Each row is a point. Each copy is the shape, with its points in the same order, turned, moved and blurred by noise. Some copies are also mirrored. Which?
(in the rows, 128 means zero)

Shape (5 x 2)
[[160 114]
 [119 216]
 [138 186]
 [168  98]
 [102 176]]
Copy 1 (5 x 2)
[[170 124]
 [134  21]
 [152  54]
 [179 142]
 [114  62]]
Copy 1 is: mirrored
Copy 2 (5 x 2)
[[153 137]
 [141  31]
 [151  65]
 [156 156]
 [111  65]]
Copy 2 is: mirrored
Copy 3 (5 x 2)
[[ 91 114]
 [162 201]
 [135 179]
 [ 77 102]
 [165 160]]
Copy 3 is: mirrored
Copy 4 (5 x 2)
[[167 115]
 [137 202]
 [132 177]
 [166  99]
 [107 173]]
Copy 4 is: only turned

Shape (7 x 3)
[[202 149 208]
 [ 96 133  79]
 [158  74 178]
 [135 122  78]
 [126  61  75]
 [ 79 162 179]
 [ 89 151 148]]
Copy 1 (7 x 3)
[[211 193 188]
 [126  78  97]
 [128 202 144]
 [147 110  86]
 [100 142  59]
 [124  97 200]
 [127  98 165]]
Copy 1 is: mirrored
Copy 2 (7 x 3)
[[198 198  73]
 [ 88 100 134]
 [210 119 109]
 [101  86 103]
 [130  40 112]
 [134 176 176]
 [125 150 160]]
Copy 2 is: only turned

Shape (9 x 6)
[[139 129  77 107 198 133]
 [113  49 133 171 118 145]
 [ 96  26 134 134 126 184]
 [161  89 130  82  82  97]
 [142  94 129 125 144 101]
 [ 79 224 118 120 193 113]
 [112 137  96 163 161 110]
 [229 110 155 141 159 111]
 [230 191 128 116  61  93]]
Copy 1 (9 x 6)
[[134 145 123 177 192  83]
 [161  56 160 152 116 162]
 [185  54 142 151 145 191]
 [180 116  84 136  80  95]
 [158 103 136 144 124  91]
 [ 65 192 146  96 189  80]
 [ 87 108 160 147 144  95]
 [181 170 161 197  84  94]
 [123 198  73 160  20  73]]
Copy 1 is: only turned
Copy 2 (9 x 6)
[[154 136  75 131 177 132]
 [117  97 178 205 131  81]
 [125  59 190 220 168 102]
 [193 130 167 162  63 122]
 [175 128 149 150 121  95]
 [118 126  93  25 153 120]
 [121 142 108 124 141  78]
 [183 220 175 166 145 107]
 [165 238 158 123  33 152]]
Copy 2 is: only turned
Copy 3 (9 x 6)
[[145 154  70  85 126 143]
 [178 100 164 181 130 104]
 [223 103 172 147 156 100]
 [128  95 137  96 143  14]
 [137 123 112 139 154  82]
 [ 66 183 128  60 144 189]
 [116 124 114 129 138 144]
 [139 178 108 150  62  47]
 [ 45 131 120  78  50  18]]
Copy 3 is: only turned
Copy 4 (9 x 6)
[[178 196 109 136 136  55]
 [141 138 171 186 201 122]
 [131 136 165 155 245 115]
 [ 92 105 157 122 117  89]
 [162 137 160 144 127  85]
 [215 230 121  81  74 135]
 [173 195 142 166 122 110]
 [185  59 123 162  96  75]
 [101  79  81 122  30 135]]
Copy 4 is: only turned
